Every row gives one point. The points of each table are mixes of a few directions, plus a little noise. Count the directions of each table, and those that both share. Where both have some left over, give the other angles between the two spaces (their principal angles), to ten degrees, smallest first.
In the rows, zero is written as 128.

First:
[[180 113]
 [ 76 143]
 [144 123]
 [113 132]]
Second (5 x 2):
[[106 134]
 [180 113]
 [ 70 144]
 [157 120]
 [127 128]]
Directions: first 1, second 1, shared 1

First (7 x 3):
[[195 119  78]
 [113 130 139]
 [103 131 147]
 [ 87 134 158]
 [130 128 127]
 [ 93 134 154]
 [177 121  93]]
Second, 5 rows:
[[109 170  75]
 [107  89 116]
 [147 110 165]
 [146 166 135]
 [133 103 147]]
Directions: first 1, second 2, shared 0; angles 80

First:
[[155 166 114 175 152 113]
 [157 164 119 167 144 105]
 [155 136 158 100 103  69]
 [108 116 114 133 137 162]
 [ 94  91 131  95 115 160]
 [ 90  80 142  74 103 155]
 [135 143 117 153 143 133]]
Second (8 x 6):
[[206 203 139 175 137  34]
 [104 105 125 113 125 157]
 [110 110 126 117 126 150]
 [117 117 126 121 126 141]
 [ 90  92 122 105 123 173]
 [122 123 127 125 128 135]
 [164 162 133 149 133  86]
 [112 113 126 118 126 148]]
Directions: first 2, second 1, shared 1

First:
[[ 98 122 182 132 153 141 140 110 171]
 [118 120 122 170 119 163 109 123 110]
 [153 145 156 168 111 160 140 146 115]
 [130 139 183 113 118 131 137 136 130]
 [ 92 125  32 117 181  75 114 112 137]
 [159 136 144  82  91 111 128 146 103]
 [107 142  43  92 161  63 109 128 102]
 [161 122 140 146 115 149 154 134 151]
 [134 100 146 129 103 156 121 117 137]]
Second:
[[125 134 145 144 162 128  75 184 137]
 [ 98 112 150 135  71 154 145  61  95]
 [180 145 111 125 125 125 161 116 135]
 [105 127 150 144 142 132  85 164 126]
 [ 89 134 153 157  64 129 187  69  90]
 [169 137  80 109 147 134 142 122 127]
 [143 112 135 108 153 123  92 157 162]
 [133 132  76 108 141 122 163 114 120]
 [108 115 149 122 146 109 104 165 161]]
Directions: first 5, second 5, shared 2; angles 30, 50, 90

First, 8 rows:
[[115  81 128 139  61  88  82 120 125 164 134  63]
 [125 159 132 118 109 170 174  96 118  95 149 192]
 [121 167  94 113 117 162 116  92 145 109 131 142]
 [138 126 152 116 133 130 167 135 124 121 132 146]
 [143 170 115  93 171 160 151 124 153 102 117 147]
 [134 107 124 137 141  89  97 157 142 170 108  71]
 [118  64 161 132 118 116  99 136  90  88 143 116]
 [130 151 119 176 175 111 138 166 128 175 110 147]]
Second, 8 rows:
[[142 140 128 114 118 146 121 134 142 138 109 118]
 [158 156 155 100  89 163 141 133 158 140 102 138]
 [ 80  85  87 189 213  66  92 137  82 113 160 117]
 [107 109 101 148 162 105 110 128 108 123 141 113]
 [130 128 106  85  83 151 147  93 128 128 135  98]
 [112 113  89 139 162 116  98 131 113 131 128  94]
 [134 135 189 152 123 113 160 140 133 116 141 196]
 [161 159 170  96  74 164 156 128 160 136 108 152]]
Directions: first 5, second 3, shared 1; angles 30, 60

First, 9 rows:
[[109 126 121 111 141 134 117 110 139 199 145 148 134 105 137 157 149  63]
 [130 144 127  88  98 125 118 119  62 122 133  73 120 145 136  54 148 139]
 [115 119 122 110 150 130 118 108 120 211 156 143 112 133 135 138 150  78]
 [120 130 129 130  80 150 135 131 140  74 108 120 160 112 131 132 114 174]
 [165 133 136 150 186  85 128 149  99 117 134 116  75 175 112  91 123 132]
 [116 138 132 177  87 155 105 137 158  67 110 144 148 133 144 183 117 206]
 [159 159 133 121 143  86 133 154  99  62 104  81 126 116 116  68 125 110]
 [127 105 130 142 121 143 155 133 168 106 118 154 144 118 116 155 100 156]
 [112  98 123 124 144 145 144 112 167 193 145 173 133 115 124 173 124  94]]
Second, 11 rows:
[[129 118 129 132 134 131 135 127 134 136 132 138 122 136 124 133 122 135]
 [118 155 126 119  97 132  99 124 102 110 122 100 140 120 146 116 148 133]
 [134 109 129 134 148 127 147 130 145 141 133 148 119 135 116 138 114 129]
 [137 160 128 115 136 100 123 141 125  96 106 102 149  82 126 110 136  70]
 [137 108 129 134 157 120 153 134 150 139 130 149 120 128 111 136 111 116]
 [120  82 129 146 127 160 142 113 138 170 156 166 100 185 125 153 113 196]
 [122  69 130 150 137 161 153 113 148 180 160 179  93 192 119 159 105 200]
 [116 196 125 105  76 120  73 128  80  78 105  62 162  88 160  95 169 102]
 [127  83 130 145 142 149 152 119 148 166 151 169 102 172 118 152 107 174]
 [147 120 129 129 173 101 159 143 158 125 118 143 130 101 104 129 110  78]
 [121 209 125  99  81 107  72 135  80  65  95  52 171  68 158  88 172  77]]
Directions: first 5, second 2, shared 2

First (10 x 24):
[[ 89 127 138 122 140  65 118 122 121 170 132 165 158 133 114 118 154 116
  135  91 130 129 111 148]
 [130 107 113 114  95 146 144 140  82 103 109 131  97 111 159 102 153 123
   98 126 139 148 128 160]
 [161  90 107  96  69 160 136 148  93  86  83 126  61 143 165 100 147 111
   73 139 148 126 111 150]
 [129 109 129 123  91 104 127 147  87 122 116 145 106 113 137 104 137 119
   99 111 127 148 119 164]
 [ 96 122 119 128 106 116 152 119 111 147 110 150 143 107 119 115 141 127
  134 123 139 142 125 167]
 [146 155 122 146 177 200 132 121 158  99 155  80 137 125 143 159 113 151
  159 159 118 120 161  80]
 [116 154 134 163  90 120 162  88 213 174 108 126 179 119  30 164  29 145
  190 182 125 101 132 123]
 [153 144 156 137 184 110  84 151 119 114 183 117 124 132 149 138 135 130
  122  96  97 136 138  91]
 [139 167 152 153 210 132  99 121 180 134 186  99 164 141 114 169 105 147
  171 128  99 111 150  61]
 [120 107 114  99 116 125 126 125 116 129  99 141 112 157 149 111 166 113
  105 120 151 115 107 138]]
Second, 9 rows:
[[128 118 120 122 126 116 121 144 113 134 129 140 129 126 135 110 144 120
  119 114 132 135 119 123]
 [ 26 147 154 105 147  88 164  26 146 165  84 151 152 165 122 174 173 135
  150 120 155  98 127 233]
 [144 103 112 103 126  63  81 158 166 176 118 168 150 184  95  95 139  94
  119 101 143  91  71  60]
 [103 127 117 119 146 128 134 117 126 141 123 136 145 133 138 124 160 127
  137 119 141 126 124 132]
 [120 121  72 121 182 180 129 155 126 139 146 124 173 119 162  95 188 128
  155 123 152 135 128  57]
 [170 150 158 158 106 162 136 119 152  90 138  85  96 114 106 169  47 149
  132 170  99 126 158 131]
 [156 136 141 152 108 170 144 142  92  81 146  98  94  79 146 136  94 146
  116 145 103 164 164 152]
 [129 133 151 131 109 110 130 112 132 124 120 128 112 133 114 145 104 130
  120 132 119 123 129 157]
 [176 117 128 141 102 136 113 178  98 102 147 121 100  99 135 105 102 124
  103 126 108 155 132 107]]
Directions: first 5, second 4, shared 3; angles 60

First (11 x 32):
[[133 112 130 104 114 177 113 140 174 135 104  88  78 135 137  79 117 158
   80 106 117 118 131 130 152  73 147 123 141 149 154 121]
 [ 89  70 175 235 116 103 137 149 119 115 139 159 118  73  89 133 155  87
  115  74 171 163 184 170 125 139 104 179 155 123 122 134]
 [149 127 156  54 151 106 130 101  42  66 188 165 139 109  74 152 169  78
  217 147  51 124 146 166 108 172 129 144  99 106 125 139]
 [134 170 121 135 134 121 134  99 127 140 127 127 180 143 175 151 107 152
  133 156 131 137 116  93 127 142 135 116 121 124 116 130]
 [112 147 155 155 150 131 147 115 168 185 123  90 155 136 181 126  99 150
   59 136 141 145 118 118 138 129 127 134 142 135 169 126]
 [132 138 110  98 119 167 123 133 180 159  91  83 101 156 166  88  94 174
   74 133 127 109 110 102 145  84 141 106 132 145 152 120]
 [128 120 111  81 133  84 145 130  59 102 138 172 129 132  85 140 136  91
  199 159 104  99 132 133  90 175  96 123  94 100 110 139]
 [134 154  77 139 134 114 125 148 154 168 111 121 144 159 144 154 119 138
  119 147 174 119  73 102 125 138 124  95 129 134 115 119]
 [132 152 131 137 112 144 126  99 135 120 113 124 154 132 174 120 103 165
  125 135 121 135 146  94 137 112 143 125 126 129 113 131]
 [135 135 111  93 122 133 128 124 122 123 115 127 122 143 133 116 115 140
  140 144 113 109 124 113 123 123 127 114 115 125 124 129]
 [131  81 130 176 122 126  99 171 127  96 157 151  88  92  49 151 195  77
  146  70 160 150 128 186 139 122 136 147 156 141 108 120]]
Second, 9 rows:
[[127 105 143 112 155 166 124 128 143 131 117 108 126 125 121 128 130 121
  103 118 139 143 140 135 137 127 131 130 146 103 130 123]
 [142 139  68 131 124 138 112 140 137 124  96 141 147 150 129 157 126 139
  152 138 177 125 105  90 124 134 127  94 129 109  72 122]
 [125 115 131 112 138  90 138 153 102 133 160 143 101 122  79 133 154  87
  147 130 112 111 106 170 112 150 112 137 118 141 155 128]
 [ 97  41 140 182  81 156 117 175 155 106  85 135  43  92  82  67 136 122
   92  60 165 125 189 154 136  76 111 156 154 134 122 128]
 [133 201 170 171 106 113 136  63 134 134 160 118 191 123 222 129  98 185
  116 145  84 153 139 100 148 110 163 146 121 168 147 135]
 [125 108 137 149 143 103 125 159 124 134 165 135 108 110  78 149 170  83
  129 108 137 136 107 178 127 142 122 143 139 143 146 123]
 [135 199 151 183 106  93 130  83 130 136 168 130 186 122 195 147 120 164
  133 140 102 151 116 112 143 121 157 140 122 175 140 131]
 [127  75  94  55 155 171 127 157 128 122  76 121  92 149  83 115 123 108
  128 130 152 105 136 121 114 138 104 103 127  71 106 125]
 [140 168 116  52 145 119 146  94  99 134 125 124 160 161 160 126  95 147
  154 185  83 103 115  93 110 152 124 105  95 112 135 134]]
Directions: first 6, second 5, shared 4; angles 70
